Each row is a point. Two turns around zero, p and q, are shown by what they do to some points. Where does a point land after both, in the order given? Backwards means that the second turn is done in reverse. Each puzzle has new turns, and all numbers are rounded.

Turn p:
[  5 -48] => [  5 -48]
[-10  -4] => [-10  -4]
[ 9 30] => [ 9 30]
[-5 23] => [-5 23]
Turn q:
[24 21] => [31 -7]
[-21 -35] => [-41  -4]
[-3 14] => [ 9 11]
Where do these land?
p, then q backwards: [12 -2] => [9 9]
p, then q: [ 36 -18] => [  7 -40]
q, then p: [-25  44] => [20 46]
p, then q: [ -9 -11] => [-14   1]
q, then p backwards: [-13 -14] => [-19   2]

Turn p:
[-20  29  46] => [-15 -42 -37]
[-10 -16  -3] => [19  3  0]
[  9  16 -36] => [-18  36   4]
[ 21 -29  -8] => [14  4 34]
Turn q:
[-31 -24 -36] => [19 49 -5]
[-19   6   9] => [-18   9  -8]
[33 -5  1] => [ 20 -26   7]
[-6 45 -4] => [-32   1  32]
[ 23 -21  30] => [ 11 -33 -25]
Where do these land?
q, then p: [ -4 -27 -18] => [-29   8  14]
q, then p: [-44  31  48] => [ 35  29 -56]
p, then q backwards: [ 20   4 -27] => [-20  18 -20]
p, then q backwards: [12 -3 15] => [14 12  6]
q, then p: [ 16  -5 -18] => [-10 -15  16]

Turn p:
[ 20 -10  13  26  19 -25] => [ 11  -4   0 -19  42  -7]
[  0  24 -18 -12 -11   2] => [  5  -2  -9  23 -18 -14]
[-21  15 -13  22 -15  29] => [-29 -30   9  11 -19  -7]
[  9 -15  15   3   8 -12] => [  9   6   1 -17  17   7]
[ 14  -7   1 -14  22  -3] => [ 8 18 -6  8 17 13]
[-35  22   3  13  -8   6] => [ -9 -19  31   7 -18 -14]
[  9 -14  -7 -12  -2 -13] => [  4  19 -14  -8   2  -3]
[ -8 -11  -5 -10  -6  12] => [-12   8  -2  -1 -14   9]
[ 13  -4  12 -15  -7   4] => [ 14   3 -10  -4  -7  16]
Turn q:
[-17 -22   4   6  10  -5] => [  6 -23  -1 -14  12   9]
[-19 -11   8  -5  19  19] => [ -7 -24  -8  11  13  18]
[  6  10 -21  -4  -5   8] => [11 18 -9 11 -5  3]
[ 48  17  12  15 -14  -1] => [-15  25  -1   3  -4 -47]
[ 12  11  17  -3 -29  -3] => [-12   4   7  -1 -28 -20]
[-16  14  11  -2   9  -6] => [-18   0   8  -5   1  17]
[ 10 -14 -15 -19  -1  -7] => [25  0 13 10  2 -3]
[-19 -12   7  -5 -13   1] => [  3 -20   0  -6 -15   8]
[ -5   5 -22  18  24  -5] => [  6  16 -12 -11  26  14]
Where do these land?
q, then p: [  9  -2  -2  14  23 -13] => [ 9 14 13 17 14  6]
q, then p: [ 11 -26  -9  -6  -7  17] => [ -4   1 -23 -14  21 -10]
q, then p backwards: [17  3 10 11  6 -7] => [ -7  -6 -12  12   5 -14]
p, then q: [-25  10  17  -5   4  18] => [-18 -24 -10   0 -14 -14]
q, then p: [-11   8  32 -21  -3 -17] => [  4  -4  24 -26 -18  18]
p, then q: [-13  -6 -26  13 -22 -19] => [ 12   7  29 -21 -14  15]
q, then p backwards: [ 10  -8  -4 -22   0  14] => [ 1 27 -3 -7  8  3]
q, then p: [  2  20 -19  15  -1   6] => [ -1  -7  -3  27  -7 -14]

Turn p:
[ -9   5  32   8  -1  19   2 -17] => [  6  11 -11   4  33  15 -15   6]
[ -8 -13   1   7 -28  -4  19   2] => [ -6 -15 -23  -2  -5  23   8  -6]
[  3   1   6 -19  12 -11   0   8] => [ -4   9   1 -14  -8 -12   0  16]
[16 11  9 19 -8 19  4 -8] => [ 15  -9  -5  21  10   7 -20  -1]
[  4   4  -5   2 -20   4 -10 -23] => [ 16   0 -16  10   8  -6   5 -19]
[  0  25 -14 -11  18   6 -24   5] => [  2  19  24  -1  -6 -24 -14 -13]
[ 20 -12 -16  -2  18  27  -3 -20] => [ -8 -10   7  32  17 -27   3   4]
[  0  12 -12  -4  -4   6  26   9] => [-15   3  -8  14 -21   8 -10   0]
[-14 -29  -9  18   1 -18  27  -4] => [-14 -11  -1   7  -5  28  35  10]
[ -3  -8   0   4 -17 -48  -5  12] => [ 19  -6  -3 -31 -26  13  26   0]
[ -8   2   7 -22  30  -1 -37  36] => [-12   8  37 -41   2 -25 -16   5]
Turn q:
[  8  27   8 -18  16  -6  -6  25] => [ -4 -16  -2  -2  -1  -5 -43   3]
[ -3 -38   2  -1 -18 -10   7  -7] => [26 26  8  1 -4 -5 22 -4]
[ 11   8  15   9  18  27  24 -18] => [-20 -12 -17  -1 -20 -12  16  29]
[  0  25  -4   6  -6 -11  15   2] => [-12  -5   6  11  21  -9  -8  12]
[ 18  39  -2 -12   2 -27 -21  -2] => [-10 -15   5  36   7  10 -36  -8]
[-22 -18  10  -3 -17  21  -9   0] => [ 12  -6  19 -23 -10   5  21  -8]
[  3 -27 -16   6 -13  18  -1   2] => [  8   6  -8 -13   0  -9  26 -21]
[ -4  16 -16  -9  25 -14   0  -7] => [-25  14  -5   6   2  10 -22   1]
[-10 -31   4  23  -7   2 -10   5] => [ 25   6  -7 -15   6  15  23  -3]
Where do these land?
p, then q backwards: [-10  11  -9  33 -11 -15  -5  15] => [-14 -10  11  -9  -8   1 -37  -6]
p, then q: [  3 -23  11  -5  12   9  30 -32] => [-13   8 -24 -30  32  -2  -6  11]
p, then q backwards: [-15  -8 -20 -17 -24   3 -13  -2] => [ 10  -8 -29  -4  -3  26  -7   4]
p, then q backwards: [ 18   6  16  -2 -25  -3  12   2] => [19 -4 15  9 21  0 -9 14]
q, then p backwards: [-26   3  13  -8  20  -4 -14  15] => [-8 11 24  9 -1 -5  0 30]
q, then p backwards: [ 14  -9  10   8  24 -22 -13   3] => [  7  21  19   7 -16  -1  21  -8]
q, then p backwards: [ -4 -24  14  -4   5  15  -7   4] => [  2   5   0  -2 -12 -29  -5   9]
q, then p: [ -6  21 -32   4   2  -2   0  23] => [ -8  27  22  -4  16 -15  18   1]
p, then q: [ 27  24  -4  -9  -3  20  10 -29] => [  0  -5 -24  20  35  21   2  -7]

Turn p:
[ -5  13  10   5 -12  -8 -11  20 -14] => [ -9  -1   8 -14 -17  20  -3  -3  13]
[-25  27   7   0   2  -1   6  -4   2] => [ 16  25   9 -11 -15   7   6   4  -7]
[-25   5  15 -11  36 -15   7  16   4] => [  3   3  21 -27  -5   2 -10   5 -39]
[ 10 -11 -11  15 -10   2 -25 -21  -7] => [  8  -4 -24   2  15  -2 -10 -11  26]
[ 20 -24 -10  -5  -9 -21  22 -14  18] => [ -2 -12   1  31  29   2  16 -16 -13]
[ 13 -17 -11 -19 -27   6 -12  -7   3] => [-17   4   3  22  16 -12  -4 -11  24]
[  3  35   6 -14  18  -5  10  -3  -7] => [ -9  22  -6 -21 -10   1  21   4 -19]
[-6 -7 25  9  7 16  3  7 -4] => [  3  -8   4  -5  -2   7 -10  30  -1]
[-13   1  -8  11  13  15  10   6 -19] => [  6  -2 -14   2 -25  -2 -14  10 -11]
[ 28 -22 -22   9 -19  10  -9  -1  24] => [  2 -27  -3  23  16 -22  11 -11  26]
Turn q:
[  3 -24  13  18 -15  -3  20   9   8] => [19 -8 16 11  1 18 12  2 25]
[ 28   2  22  26  11   0 -19  -3  -5] => [-20 -10 -13   7 -22  25  19 -16   0]
[  1  -8 -16   3 -23 -16 -19 -18   4] => [ -3  -9  11 -30   1  20 -12  10  -7]
[ 11   6 -21 -48  -5  -7   4 -16   9] => [  6   3  -1 -17  37 -12   2  12 -36]
[  9  18  -5  11  -9  19  16  -5 -27] => [  5 -29 -20   1   2 -13  -9 -19   9]
[ -7  21 -14  11   8 -20  16  -3   3] => [  4  13 -23   3  11   9 -23   3   8]
[ 10 -12 -12 -17  14  14   1  12   8] => [ -8   5   1  -2  12 -19  23  12   1]
[-28  14  22   9 -13   3 -13  19   8] => [ 13  23  14  -2 -29  -4 -10 -21   7]
[-16  -5  -5  -7  22 -13  -1   8 -18] => [ -4   6  -9  15 -12 -12 -10  25  -5]
[-10 -11  15  -6   9  24  -5  -2   9] => [-13   5  23  12  -2 -14  10 -10   0]
Where do these land?
p, then q backwards: [-11 -25  11 -17 -13  25  -6  -1 -29] => [-34  -1 -14  16  27 -14   4 -15  -6]
q, then p: [ -8  18  20  -1  22  12 -13   7  -4] => [ 19  17  -9   6  -7  21   3 -15  10]
q, then p backwards: [ 13  -9  19  -2  16 -11  14  -7  13] => [  7  -5   8  -2 -18 -11  25 -15   2]
q, then p: [-11  -8 -15 -22 -27 -17  -3 -18  -3] => [-37  -7  -1 -21   7  -2 -17  10   3]
p, then q: [  1  13 -19 -26  -8  22 -19 -10  13] => [ 11  30 -14  -1   9  26 -18  -1 -11]
p, then q: [  2  20 -10  14   1  -4  18 -13  -3] => [  8 -19 -15  -7  18  -4  -3  -5  11]
p, then q: [-16   9  15  16  17   1  11  16  20] => [ 23 -18  -1   9  -8  -3  28  -1 -11]
p, then q backwards: [  2  13  -5   5 -17 -19  23  16   5] => [ 15 -12  33   7  -2   3 -11   0   5]
q, then p: [ 15 -24 -23  10  16 -19 -10  17   1] => [ -7 -10  30  12 -31 -14   6   0  -7]
p, then q: [ 14  -7   7  21  -6  12 -16  -7 -15] => [-11  15   8 -19  11  -7  14  13  13]

Turn p:
[-25  -6  29 -17  21 -11  21 -14 -28  -9 -20] => [  4   8  12  35  24 -24 -14  21 -26 -14 -12]
[-32  10 -31  14  14  15  -2  13 -12   7 -18] => [-21  19  27  -3  18  -2   6 -32 -11  -3  18]
[-15  -3 -15 -20  16  -7  11  -9  29 -22  -7] => [ 28 -22   5   2  26   6  -4  -3 -11  -5  24]
[ 16 -12   0  17   0  16 -24  -1  31  19  14] => [ -3 -18   2 -26 -30  15  11  -2  -5  28   2]
[  5  13 -27  -3 -22   5 -28 -10  -2  27   7] => [  1   6  -1   7 -28   8  26 -34  17   8   1]
[ 22  25  29  24  -2   0 -11  21   7 -16   6] => [-28   2  -9 -14  -7  22   7  39  15  -6   3]
[  6  15  -1   5  -6  18  32 -15  11   1 -25] => [ -4  -5  -4   1  30 -24  17   7  13  22   9]
[-10 -21  14  -2 -17 -30 -14   6 -20 -17   1] => [ 19  16  11   3  -5  12 -15   9   3 -26 -32]
[  8 -13 -21 -20  23 -10 -28 -16   2 -10 -17] => [  8 -38  13  11   1  10   9 -22 -12 -20  -9]
[ 21   6   7  14  -9  20  -9  -2  -7 -16  24] => [-19  -9   0  -4 -20   5 -15  12  29   7   2]
[ 17   4   0   4 -28   0  34  14 -30   3 -14] => [-11  25 -20  -7  17 -32   0   1  26  -7 -19]
[  5 -20  -1   0  14 -32 -17 -16  10  17  27] => [ 17 -11 -16   8 -21  29 -12 -11 -24  11 -19]
[-17   2  17 -16  -5  16  34  30  10  14  23] => [  9  28 -19 -15  -8 -26 -16  16 -12   5  33]
Turn q:
[ 14  -5  16   2   2  23  19 -30 -13  22 -26] => [-20 -26 -17 -23  16  -6   5  22  -5 -21 -20]
[  1  -4  -6   6 -20  15  20 -24   7  23   8] => [  5 -25 -26 -16  -1  16   6   4  17  -2 -11]
[ 33  -1  -7 -44  -5   7 -17  15   7  19  -5] => [-17 -10  29 -12  14 -11   9   8  14  44  -9]
[ 17 -14   8  20 -13  13  21  -6  18  13 -27] => [-31 -11 -29  -4  -2   4 -18  15  10  -4 -20]
[ -7   8 -15  16  22 -14 -10  25 -13  -3  20] => [21 24  2 24 12 -6  2  0  3  1 28]
[ 11  25   0  18 -17  19  11 -29   6  -1 -20] => [-15 -13 -23 -25  15   0 -14 -22   8 -21 -15]
[  8  -4  14   8 -38  18  -1  -9 -16   9 -15] => [-32 -13 -18  -7  -3   0  26 -11   7 -10 -16]
[ 33  -7   1 -34   1 -19  24  11  -6  -8   5] => [ -6   5  15 -28 -22 -25  -2  22  10  23  13]
[-15   6  17   3  14 -26 -24   5   9  -7  20] => [ 13  24  31  13  -4  22  -2  -3  -2 -11  10]
[-14 -14  -8   3  25  -1 -14   9   2 -36  27] => [ 20  18   6  12  -8  12  -6  -7 -35  12  29]
[-34  -5 -21   5  14 -29 -19   2  -4 -17   0] => [ 36  29   7  24  -7  -3  -1 -11 -18  -3  -9]
[-48  15   0  -6  14  -5 -12  30   3 -16  13] => [ 26  -3  27  42 -10  -2  -6 -21 -11  -7  18]
Where do these land?
q, then p: [ 10 -23  -2 -27   2  14  -7   8  11 -15 -20] => [ -1  31   9  10 -10 -12  12  -8 -19  -4 -22]
p, then q: [ -1   7  -6  18 -24   6 -16  19  -1  15  25] => [  3 -30   8 -10  -2   7   0 -30  20   4 -10]
q, then p: [  8   9 -23  12   9   4  -7  -7  -5 -21   7] => [-10 -12 -14  26  -7   6  -1 -17   2  -1   4]
p, then q: [ 12  27   0  11  -3  13 -10 -26   8   6 -18] => [  6 -19 -20  15 -12  11 -15  24  11 -11   0]
p, then q backwards: [  2 -20  24  17 -44   2  12 -11  18   9  19] => [ 17 -21 -35 -20  -3 -34  13  -6  17  12   9]
p, then q backwards: [ 20  20 -34   2  10 -26  15   7 -35  -3 -30] => [  0  28   2  40 -18  21 -24  -8 -15  14 -31]
q, then p: [ 13 -17 -17 -18  14  16   1  -9  11  21  -5] => [-10   0  -4 -16  -8 -17  10 -14 -31 -12  -7]
q, then p: [ 23  -6  26  25   7 -10 -13  -4  15  -4 -11] => [-11  12  28  10  -1   6   7   6   0 -13  34]
p, then q: [  4  25  18 -28  14  -1 -18 -13  11  -5  20] => [ -9   7 -36  14 -12  14  12  -9   6  14  24]
q, then p: [-32   5  22  16  12 -26  22   5  25   5 -12] => [ -7  -8  28 -26  -6  25  10  21  31 -13  -8]
q, then p: [-29  -6   6   3 -10   2  38  29 -34   5  15] => [ 19  13 -21 -32  11  19 -32  -5  27  11 -17]
p, then q: [-30 -23 -13 -32  14   7 -17   3 -23 -12   9] => [-22  32   6 -23  -8  19  20 -18 -17 -20   6]
